Each row is a point. Each copy is the shape, with its points in the same order, turned, moved and blurred by noise. Say if it was mirrored as well.
In the rows, 128 means zero.

Shape (8 x 2):
[[167 145]
 [123 104]
 [ 86 157]
 [168 129]
 [ 95  99]
 [133 109]
 [157 141]
 [114 169]]
Copy 1 (8 x 2):
[[163 163]
 [138 109]
 [ 82 144]
 [176 147]
 [115 100]
 [149 116]
 [159 153]
 [105 170]]
Copy 1 is: only turned
Copy 2 (8 x 2):
[[137 170]
 [117 117]
 [168  94]
 [125 168]
 [101  92]
 [105 136]
 [138 154]
 [175 123]]
Copy 2 is: mirrored
Copy 3 (8 x 2):
[[161 157]
 [112 125]
 [153  79]
 [147 164]
 [ 98 100]
 [115 135]
 [157 150]
 [170 100]]
Copy 3 is: mirrored
Copy 4 (8 x 2):
[[ 94 133]
 [139  96]
 [172 146]
 [ 90 116]
 [168  89]
 [127 100]
 [103 129]
 [148 157]]
Copy 4 is: mirrored

Shape (7 x 2):
[[149 129]
 [154 104]
 [132 159]
 [113 119]
 [119 160]
 [ 57 156]
 [129 124]]
Copy 1 (7 x 2):
[[102 118]
 [114  99]
 [100 151]
 [131 127]
 [107 165]
 [159 192]
 [119 122]]
Copy 1 is: mirrored
Copy 2 (7 x 2):
[[148 142]
 [122 150]
 [180 120]
 [125 122]
 [172 111]
 [142  50]
 [133 129]]
Copy 2 is: mirrored

Shape (9 x 3):
[[153 105 136]
 [ 84 172 154]
 [139 155 136]
 [165 132 116]
 [ 80 125 147]
 [101 128 104]
 [115 130 178]
 [113 168 133]
 [ 93  93 114]]
Copy 1 (9 x 3):
[[156 130 145]
 [ 83  69 137]
 [124 102 116]
 [151 136 109]
 [ 90 100 172]
 [ 92 135 142]
 [135  76 162]
 [101  97 115]
 [102 147 175]]
Copy 1 is: mirrored
Copy 2 (9 x 3):
[[120 152 152]
 [154 119  65]
 [162 147 111]
 [155 154 154]
 [112 105  91]
 [142  93 130]
 [113 150  90]
 [164 127  95]
 [ 97  91 135]]
Copy 2 is: only turned

Shape (7 x 4):
[[128  94 134 116]
 [144  80 121 136]
 [125  78 154 137]
 [143 138 145 108]
 [106 193 145 126]
 [117 185 120 132]
 [ 98  87 131  95]]
Copy 1 (7 x 4):
[[164 143 119 125]
 [156 136 104 154]
 [159 166 131 149]
 [165 111 149 111]
 [120 106 188  79]
 [105  99 164  91]
 [164 164 109  99]]
Copy 1 is: mirrored
Copy 2 (7 x 4):
[[163 122 141 141]
 [169 138 109 140]
 [175 154 136 163]
 [120  99 133 133]
 [ 74 118 172 108]
 [ 86 127 146  92]
 [185 119 161 124]]
Copy 2 is: mirrored
Copy 3 (7 x 4):
[[112 100 131 107]
 [ 94  87 112 119]
 [ 91  85 152 114]
 [110 149 132 108]
 [141 185 157 149]
 [138 176 131 157]
 [144  89 139  96]]
Copy 3 is: mirrored

Shape (12 x 6):
[[169 154 176 141 116 155]
 [152 128 124 133 107 128]
 [107 168  91 163 172 104]
 [104 173 159 150 159 156]
 [129 166 100 106 159  71]
 [159 106 172 142  83 156]
 [151 118 158 135 134 108]
 [135 134 131 125 109 125]
 [133 109 115 167 169 145]
 [ 98 187 130 174 116 114]
 [166 114 137 151 142 105]
 [146  96 118 106 165  70]]
Copy 1 (12 x 6):
[[144  58 135 133 143 131]
 [122 111 124 144 109 119]
 [146 181 128 123 175 135]
 [140 108 131  86 183 124]
 [147 179 151 117 117 170]
 [101  54 135 146 117  96]
 [105 105 158 139 128 142]
 [123 115 132 130 110 116]
 [ 91 132 111 140 174 136]
 [171 142 154 118 162  88]
 [104 119 151 162 137 148]
 [ 82 158 151 138 103 174]]
Copy 1 is: mirrored
Copy 2 (12 x 6):
[[109 170 141 104  88 115]
 [131 125 111 122 111 122]
 [ 80  89 136  99 170 165]
 [ 83 148 187 126 137 135]
 [116 125  97 105 191 164]
 [137 152 132 128  72  81]
 [123 143 119 101 134  94]
 [136 127 121 126 127 125]
 [114  88 166  82 124 119]
 [ 53 119 126 149 135 143]
 [124 122 117  79 129  97]
 [158 113 100  80 183 112]]
Copy 2 is: mirrored
Copy 3 (12 x 6):
[[144 121 190 169  92 126]
 [155 103 136 141 125 124]
 [ 84 156  95 114 134 112]
 [ 78 153 166 130 108 149]
 [138 161 111  93 131  82]
 [180  93 171 162 100 163]
 [174 155 142 148 126 140]
 [157 114 141 122 113 132]
 [121 125 122 160 163 161]
 [ 91 139 113 116  65 134]
 [167 141 127 167 139 128]
 [189 168 107 115 160 118]]
Copy 3 is: mirrored
